Rows are points. The points of each table are mixes of a few directions, plus a little noise. Count the directions of each table, and those that both share. Where both have some left over, give the other angles between the two spaces (their principal angles), to ten degrees, smallest first.

First (6 x 3):
[[ 1.13 -0.01  1.20]
 [-0.95 -0.01 -1.04]
 [-0.46 -0.02 -0.49]
 [ 3.06  0.03  3.31]
 [-0.90  0.01 -0.96]
 [-1.88 -0.03 -2.04]]
Second (7 x 3):
[[-2.73  1.16  0.92]
 [-1.02  0.38  0.20]
 [ 3.69 -1.36 -0.48]
 [-1.13  0.80  1.36]
 [-0.26 -0.23 -1.12]
 [ 2.55 -1.00 -0.49]
 [-1.11  0.25 -0.42]]
Directions: first 1, second 2, shared 1

First (9 x 8):
[[ 0.02 -1.78 -0.28  0.22 -0.61  0.85  0.35 -0.79]
 [-0.87  0.24 -0.97  0.40  0.35 -0.02  0.25 -0.89]
 [ 1.16 -0.52  0.04 -0.81 -4.59  2.54  0.09  0.61]
 [-1.87 -0.16 -1.56  1.19  2.37 -0.77  0.51 -1.82]
 [ 2.15 -0.75  2.96 -1.00  0.63 -1.03 -0.76  2.22]
 [ 2.07  0.30  2.70 -1.07  0.42 -1.07 -0.90  2.39]
 [-1.66  1.76 -1.17  0.69  2.76 -1.53  0.10 -0.74]
 [-0.56  2.18 -1.71 -0.31 -2.88  1.41  0.15 -0.15]
 [-0.51 -1.32  0.00  0.54  1.43 -0.42  0.19 -0.89]]
Second (9 x 8):
[[ 0.61 -2.16  1.15  0.15  1.09 -0.36  0.00 -0.11]
 [-0.66  3.36 -1.19 -0.29 -0.79 -0.10 -0.17  0.49]
 [-0.57  1.50 -1.65 -0.15 -2.79  1.57  0.26 -0.34]
 [-1.61 -0.75 -0.78  1.26  3.85 -1.65  0.40 -1.64]
 [-0.31 -0.67 -1.16  0.08 -2.45  1.79  0.44 -0.87]
 [ 0.10 -2.04  0.68  0.41  1.54 -0.50  0.14 -0.52]
 [ 1.16 -2.37  1.56 -0.22  0.12  0.08 -0.13  0.37]
 [ 0.71  5.07  0.89 -1.23  0.44 -1.78 -1.08  2.84]
 [ 0.55 -1.94  0.43 -0.03 -1.04  0.92  0.14 -0.26]]
Directions: first 3, second 3, shared 3
